Rows are points. Each copy is the shape, with its points in the same order, turned, moved and blurred by noise. Say if it was mirrored as well.

Shape:
[[-47,61,37],
[11,18,32],
[-22,14,7],
[0,12,-5],
[-17,-10,-14],
[-9,-13,-47],
[-84,-38,-4]]
Copy 1:
[[-95,5,18],
[-23,15,21],
[-34,2,-5],
[-17,-17,5],
[-16,-10,-20],
[5,-48,-30],
[-52,-1,-92]]
Copy 1 is: mirrored
Copy 2:
[[-14,-23,89],
[24,-10,28],
[-18,-5,29],
[-11,-18,8],
[-30,5,1],
[-45,-10,-26],
[-73,53,31]]
Copy 2 is: mirrored
Copy 3:
[[-45,60,37],
[-38,-5,-5],
[1,27,-2],
[-5,1,3],
[19,13,-20],
[58,10,-12],
[15,88,-49]]
Copy 3 is: only turned

Shape:
[[28,5,30,41],
[16,-67,27,-29],
[8,7,-31,16],
[55,2,-7,15],
[29,-24,-19,40],
[-14,3,2,6],
[7,-4,36,42],
[-34,-11,-15,9],
[-38,-60,-52,-63]]
Copy 1:
[[-34,-15,32,-9],
[12,55,-18,-21],
[-3,-40,-17,18],
[-48,-11,-14,8],
[-22,-31,-19,-25],
[15,-19,9,13],
[-11,-14,40,-20],
[39,-31,-3,5],
[80,14,-75,21]]
Copy 1 is: mirrored
Copy 2:
[[-41,-10,-23,-35],
[-41,67,20,28],
[10,-9,-32,3],
[-21,22,-51,-22],
[-36,-4,-52,13],
[-2,-9,7,6],
[-49,-14,3,-20],
[-2,-20,10,38],
[32,48,8,91]]
Copy 2 is: only turned
Copy 3:
[[22,16,36,-45],
[31,-17,-46,-22],
[-32,20,12,-20],
[7,53,5,-43],
[-15,24,8,-56],
[-16,-5,16,-8],
[28,-10,32,-46],
[-33,-26,12,-13],
[-49,-46,-74,27]]
Copy 3 is: mirrored
Copy 4:
[[-15,15,24,30],
[-28,-23,64,-55],
[-6,-33,-20,2],
[-54,-12,2,6],
[-24,-42,11,25],
[16,-11,8,-17],
[0,15,34,18],
[35,-33,2,-17],
[19,-77,8,-95]]
Copy 4 is: mirrored

Shape:
[[11,-7,33,8,-75,-40],
[13,-11,25,66,-23,-12],
[-57,-18,-5,-10,5,33],
[1,4,5,-11,-30,-11],
[13,19,21,29,-54,18],
[23,52,17,34,8,-1],
[3,26,13,22,-36,-29],
[-37,-24,9,-36,33,7],
[-7,-24,-73,-18,46,35],
[10,-25,-60,5,13,-9],
[32,-36,-44,-41,59,41]]
Copy 1:
[[-51,-8,-56,-16,-47,2],
[-26,47,1,-9,-47,14],
[14,7,-17,52,36,34],
[-7,-7,-36,-11,-4,12],
[4,22,-47,-9,-50,35],
[17,19,6,-49,-24,49],
[-28,10,-33,-33,-21,31],
[12,-27,10,35,41,12],
[61,33,-7,11,75,-18],
[14,40,-16,-15,46,-30],
[82,0,11,7,49,-42]]
Copy 1 is: only turned
Copy 2:
[[72,40,42,-28,28,-6],
[21,-30,46,-38,36,-4],
[28,-16,-61,17,-10,-12],
[35,30,12,9,1,17],
[52,-3,27,-39,-1,32],
[-30,7,26,-34,-22,29],
[29,16,43,-24,-6,-10],
[-8,26,-55,34,16,-2],
[-8,-46,-28,82,-22,17],
[7,-22,21,62,-8,-8],
[-22,-29,-21,89,-4,60]]
Copy 2 is: only turned
Copy 3:
[[21,-84,40,11,0,2],
[65,-53,-14,0,-6,20],
[-16,-32,-76,-41,17,-13],
[-2,-34,5,5,7,12],
[18,-78,-10,23,-2,41],
[39,-17,-3,-4,29,74],
[25,-45,18,-14,-4,39],
[-5,4,-48,-27,43,-29],
[-15,46,-89,7,-9,0],
[6,33,-39,8,-37,-3],
[-12,55,-73,44,34,-10]]
Copy 3 is: mirrored
Copy 4:
[[-12,68,-1,-14,12,-49],
[54,36,-22,-26,27,-30],
[3,0,-41,51,-15,13],
[-23,18,-10,4,10,-7],
[27,50,-2,-20,-16,-12],
[41,16,12,-33,20,27],
[7,44,8,1,33,-19],
[-21,-22,-67,25,5,18],
[9,-95,-14,25,-18,2],
[12,-54,-2,-3,14,-44],
[-13,-90,-28,-24,-28,0]]
Copy 4 is: mirrored

Shape:
[[17,-3,13,27,10,30,52,45],
[49,25,19,24,-35,3,34,-7],
[-42,-52,46,19,-35,-15,46,39],
[-48,-48,28,35,-21,-42,31,24],
[-3,36,8,-45,19,-24,-18,-16],
[-38,34,29,17,-54,6,-5,40],
[18,-9,-15,-22,28,20,-43,2],
[12,-40,0,10,-8,-19,-30,35],
[11,5,-29,18,-36,37,61,-19],
[-31,-16,53,-1,-56,-40,-28,45],
[44,-7,-34,-39,8,-42,24,55],
[37,9,-24,3,3,29,-12,49],
[-44,-42,57,-43,-6,1,52,-11]]
Copy 1:
[[-50,28,5,-7,-15,50,0,16],
[-7,-6,26,-2,11,31,-40,-27],
[-25,66,47,54,-48,-1,-4,13],
[-25,68,38,57,-19,-27,13,9],
[50,20,-40,-29,-16,-18,8,-18],
[7,73,11,-4,-19,-10,-66,23],
[-2,-24,-55,-23,-26,-27,7,23],
[-39,12,-31,29,-30,-38,-14,2],
[7,-9,21,23,29,53,-16,34],
[-2,65,6,33,-57,-48,-52,-11],
[-18,25,-78,33,-10,29,7,-37],
[-40,1,-55,-12,-13,18,-28,17],
[37,35,38,29,-71,10,36,12]]
Copy 1 is: mirrored
Copy 2:
[[-38,36,1,43,-50,19,29,-42],
[-15,-8,66,24,-56,16,15,-17],
[-95,43,22,44,13,-11,-7,-10],
[-89,29,5,28,5,-18,-24,15],
[8,-7,8,-55,2,6,27,1],
[-83,-32,22,8,0,39,33,-8],
[30,-16,-28,5,9,3,28,-12],
[-16,-3,-8,44,10,-21,28,25],
[-8,21,46,36,-35,66,-19,-28],
[-87,-19,30,13,36,-23,37,25],
[10,61,9,13,-22,14,64,46],
[8,-6,-14,40,-26,28,59,-6],
[-54,60,36,-12,38,-14,-12,-50]]
Copy 2 is: mirrored

Shape:
[[-32,11,-10,34,-59,-44,-8,-59,4],
[-7,15,11,-17,-47,1,-1,-34,-39],
[24,9,54,35,26,2,-3,47,1],
[6,-13,-29,-26,-65,3,-10,-14,5],
[-1,-5,16,0,-11,-31,38,42,-6],
[1,17,24,-23,-25,62,6,24,0],
[-15,-20,-49,-23,-46,-1,-16,-7,-25],
[15,34,3,32,48,44,19,-25,-19],
[-1,-49,35,-2,-7,-31,-12,36,6],
[-61,-24,7,51,16,-33,1,30,15],
[7,35,14,3,47,34,41,-46,24],
[20,42,52,12,13,-36,-52,55,2],
[19,-4,37,23,46,47,54,-38,-4],
[-41,0,-18,-51,-23,-10,-39,-11,-37]]
Copy 1:
[[-40,14,-9,76,15,36,34,58,18],
[17,0,0,10,0,49,21,59,35],
[50,23,51,23,-50,-23,-30,8,-1],
[8,-39,23,24,31,51,27,17,11],
[-9,-26,40,4,-57,-2,-4,16,10],
[75,-14,4,2,-14,20,22,-10,33],
[-10,-14,26,0,27,69,37,13,5],
[44,40,-25,-15,-5,-37,8,37,-31],
[-6,-2,76,22,-11,-4,-29,2,33],
[-49,51,40,28,-38,-17,12,-17,12],
[34,8,-60,3,-1,-46,-10,23,-3],
[40,41,41,37,-52,29,-70,8,-2],
[43,9,-14,-14,-1,-81,10,44,16],
[-12,16,9,-21,18,79,0,12,39]]
Copy 1 is: mirrored
Copy 2:
[[-27,-15,22,16,-45,6,11,-95,-13],
[-6,-5,-17,-3,-31,-53,-10,-56,-5],
[-31,39,-16,-3,30,14,10,25,47],
[-1,10,-18,39,-60,-22,-16,-40,-27],
[-5,-15,-32,15,-28,10,20,13,45],
[-17,48,-18,0,-44,-53,-16,25,16],
[28,10,-22,18,-60,-7,-37,-44,-17],
[15,38,55,-35,15,-35,15,3,17],
[-37,-6,-40,4,-14,38,-23,9,8],
[-38,4,17,-19,-40,64,-7,-20,54],
[-5,7,53,-36,-17,-37,37,25,-9],
[-38,53,-61,-21,22,27,34,-18,21],
[-13,-10,54,-22,13,-45,-5,39,15],
[8,13,-47,-38,-63,-10,-30,-54,-21]]
Copy 2 is: mirrored
Copy 3:
[[-5,-68,31,34,31,40,35,-20,-26],
[10,-52,-19,13,28,4,-24,-7,-40],
[-20,31,-13,17,-12,2,-24,61,34],
[-11,-61,-11,18,-19,-11,-7,-48,-17],
[6,23,-41,7,-6,24,10,-9,20],
[10,-13,-37,44,-7,-58,-34,11,-8],
[14,-41,1,23,-27,7,-25,-61,-33],
[34,-1,34,10,38,-24,-54,30,33],
[-27,17,-18,-9,-44,16,9,10,-12],
[12,39,36,41,-27,44,35,14,-4],
[18,7,32,0,63,-57,-11,15,29],
[-78,33,-21,38,4,32,-40,37,14],
[48,-1,18,-26,36,-48,-14,48,29],
[-8,-9,2,25,-2,8,-40,-49,-76]]
Copy 3 is: only turned

Shape:
[[-17,-3,29,7,3,-39,5,13,-5,26,-17,16],
[35,-21,-1,10,-5,1,49,-25,12,-14,-10,20],
[95,-10,12,9,-22,-31,13,-8,15,-30,1,3],
[-15,21,-18,15,-39,-24,5,-42,-6,2,-23,-22],
[59,20,25,24,21,2,-24,14,3,0,17,-11],
[-1,23,-15,19,17,-5,-3,-21,33,-11,12,-12],
[-4,-42,-52,-24,31,22,5,-13,20,30,1,-5],
[1,-30,2,7,12,17,-20,3,45,3,-14,9],
[-10,-28,-21,4,-20,-5,-17,-30,12,19,-19,-13],
[46,-8,-3,7,-20,-17,10,9,-2,-15,34,-10],
[-10,31,-16,-36,-13,27,-10,-14,21,24,19,-30],
[-4,2,35,-17,23,-35,-13,-39,10,-56,10,-4],
[-5,9,29,4,53,14,10,16,31,-33,-7,-11],
[33,16,-23,16,-11,2,37,63,-9,-15,-37,-3],
[27,-9,-11,-21,-13,3,-32,-5,36,-38,16,29],
[-32,15,24,15,0,2,2,-51,4,2,50,-21],
[11,3,-11,-29,6,10,-22,2,57,-12,43,-41],
[25,6,14,12,-47,19,-9,-10,-7,-21,16,-11]]
Copy 1:
[[20,-29,1,-5,6,-33,5,-11,20,8,23,-22],
[44,-9,35,-19,-20,2,-9,-4,-5,12,-24,37],
[84,16,1,-42,2,-7,-1,31,-26,44,-9,37],
[11,40,44,2,31,-19,-26,-12,-1,12,-8,-19],
[42,-19,-28,-8,24,1,-7,51,-44,9,9,4],
[-14,10,15,-10,24,-7,-9,30,-15,-8,-5,21],
[-32,-20,-19,-4,9,-1,-3,-34,-10,8,-63,29],
[-20,-16,-19,1,-16,-7,-17,1,-14,28,4,30],
[-11,16,8,11,10,-22,-16,-25,-13,36,-21,-2],
[58,22,-12,-4,15,0,21,20,-13,9,-13,24],
[-15,35,-29,1,8,-6,-29,10,-9,-30,-39,-18],
[-2,20,24,-53,-15,-13,35,14,-43,-3,27,-4],
[-15,-28,-5,-34,-10,34,1,27,-11,-14,26,12],
[61,-11,-16,-16,37,42,-33,-14,31,2,16,31],
[10,33,-28,-23,-15,-26,-5,0,-37,4,8,54],
[-13,21,33,24,-8,-18,20,33,-26,-29,-14,-23],
[-27,41,-46,-17,1,3,10,42,-16,-2,-25,20],
[47,42,-3,21,-6,5,-14,13,-32,3,3,4]]
Copy 1 is: only turned
Copy 2:
[[1,-14,11,30,-8,1,-4,-53,-3,0,14,9],
[-33,-5,-9,-18,26,-27,14,0,-36,3,-9,28],
[-20,14,-20,-60,58,-18,28,-38,-24,10,24,-5],
[21,-50,-35,0,1,-60,-21,-23,-8,-6,17,10],
[45,18,-10,-24,27,23,36,-21,-19,8,16,-20],
[45,-16,8,-5,15,-37,9,4,-16,26,-4,0],
[6,-1,2,-11,-41,-26,31,34,25,33,-4,46],
[-4,-10,5,10,-13,-9,32,12,-11,46,15,-9],
[4,-37,-28,0,-22,-32,5,-4,7,33,26,20],
[5,-4,-18,-44,37,-2,9,-25,10,9,-11,-1],
[46,7,-40,19,-4,-44,11,13,39,13,-7,-5],
[22,4,21,12,62,-22,-35,3,-7,29,43,14],
[24,31,34,14,9,-2,-6,23,-34,14,1,-19],
[-17,-3,11,-42,-17,-12,16,-18,-10,-50,-16,-40],
[-8,-13,5,-10,49,-23,35,17,25,37,24,-19],
[56,-24,-31,32,35,-12,-25,0,-7,33,-18,28],
[43,27,-12,-14,15,-31,9,17,35,62,-9,-21],
[9,-23,-51,-13,40,-3,1,1,2,4,6,-24]]
Copy 2 is: mirrored
Copy 3:
[[1,21,24,14,44,-22,1,15,-2,-20,3,-21],
[-3,12,0,-28,1,30,-7,1,39,5,-35,-39],
[-10,26,-11,-10,-19,10,-71,-10,6,9,-61,-45],
[-32,-31,-20,-12,38,31,-24,8,-3,-22,7,-5],
[-15,11,26,43,-28,-10,-25,-22,-30,10,-40,-20],
[-12,-42,31,2,4,10,-15,-18,-3,9,-9,-18],
[3,-6,20,-2,9,14,13,4,52,55,11,33],
[41,-22,16,31,2,6,-6,7,19,16,-12,-5],
[-5,-23,-10,16,13,17,-28,17,23,-4,15,14],
[-11,32,12,-5,-16,20,-47,-19,-10,8,-10,-21],
[-15,-24,-7,17,28,26,3,-3,-29,53,26,6],
[-6,-18,-15,10,7,-39,-7,-55,6,-6,1,-52],
[27,-21,25,0,-14,-29,32,-28,-20,9,-29,-30],
[24,26,22,-46,10,11,-10,12,-34,-5,-66,17],
[34,-10,0,22,20,19,-39,-42,10,29,-21,-23],
[-31,-27,14,10,-3,20,10,-23,-10,-4,50,-37],
[15,-35,12,3,-9,-1,-22,-31,-22,68,25,-13],
[-5,9,-19,12,-8,48,-26,-19,-29,-7,-9,-20]]
Copy 3 is: mirrored

Shape:
[[23,23,-5,-6,30,12,7,-14,24,-16,3,-24],
[27,14,-2,-18,10,27,-13,20,10,-17,-11,-22],
[2,8,-18,4,9,-6,0,2,48,-23,25,24],
[18,-9,-35,-20,-2,-15,-61,20,6,-11,47,-25],
[-18,4,8,-13,-12,65,4,10,48,-14,28,-28],
[-15,-2,2,-7,17,-12,-93,12,25,-22,-6,-15],
[17,9,17,34,-1,-13,-4,15,4,-20,15,-34],
[-62,-2,-26,-14,6,-10,-6,-54,-5,-12,5,6],
[-15,50,-20,23,-8,-2,-10,18,-7,-20,1,-9],
[15,-5,18,35,7,91,-16,7,-19,-22,10,-2],
[-4,-1,7,1,-15,16,4,20,-64,66,-6,-18],
[24,12,16,-17,-13,-5,10,16,-17,-11,33,-2],
[12,-9,12,-8,45,-10,11,12,1,6,13,-17],
[-24,-13,-20,-5,30,-16,2,4,44,-25,0,-26],
[34,9,21,8,-11,20,7,-26,18,95,10,8],
[28,-7,-10,1,-2,-14,-8,12,20,-27,-10,-18]]
Copy 1:
[[-14,-13,19,5,1,-35,-21,34,14,-5,19,-4],
[-17,-12,5,-10,3,-18,0,18,31,7,-11,-15],
[-6,13,16,-12,54,-26,-14,7,2,-25,33,-11],
[-8,1,-48,23,47,23,-35,10,30,-5,4,-22],
[-40,-20,9,-45,34,-16,-18,6,-13,43,8,10],
[-8,-3,7,14,45,52,4,26,44,19,32,-47],
[-39,-17,-6,9,-5,-8,-5,2,-11,-19,23,-43],
[62,-7,20,4,23,20,-11,17,-36,5,42,9],
[-2,-44,15,24,27,-12,15,-16,-4,-13,9,-23],
[-46,-53,-5,-57,-8,14,26,8,14,-15,14,27],
[-14,-6,-5,25,-31,38,22,-2,-39,-16,-55,19],
[-15,3,-38,5,12,-26,16,20,-21,-19,-6,-14],
[-23,31,0,19,-15,-12,0,16,3,-6,23,3],
[5,24,25,2,12,-11,-30,-6,8,18,44,-23],
[-49,17,41,5,11,18,-18,57,-48,-42,-46,25],
[-5,5,1,-9,5,-14,-17,8,18,-17,7,-45]]
Copy 1 is: mirrored
Copy 2:
[[1,3,4,41,-4,20,-17,0,-7,-34,-15,-19],
[12,2,-3,15,21,17,-11,-27,5,-41,-12,-20],
[-4,11,37,28,27,-16,5,-21,-2,17,-15,-24],
[41,-2,-50,26,33,-27,9,-39,-22,5,4,-22],
[-37,11,-25,17,49,29,-17,-6,24,-13,-37,-52],
[62,18,-13,-5,28,0,57,-13,2,-9,-5,-37],
[36,9,-8,7,13,10,-36,-12,-11,-6,-40,12],
[-8,-16,9,19,-29,4,31,30,29,38,9,-16],
[22,-10,2,18,-4,-13,-2,-23,35,-5,-52,13],
[3,35,-18,21,60,27,-34,1,60,-34,1,5],
[-23,-27,-48,-28,11,3,-7,23,7,-32,-2,66],
[8,-26,-8,3,24,-26,-52,3,-2,-22,-2,-8],
[12,-22,7,21,32,26,-12,5,-31,-19,-4,5],
[7,-6,13,24,1,36,14,-26,-16,24,-23,-23],
[-61,32,-17,-9,30,-15,10,43,-36,-46,-17,32],
[14,11,8,4,-2,8,-12,-41,-23,-12,-10,-12]]
Copy 2 is: mirrored
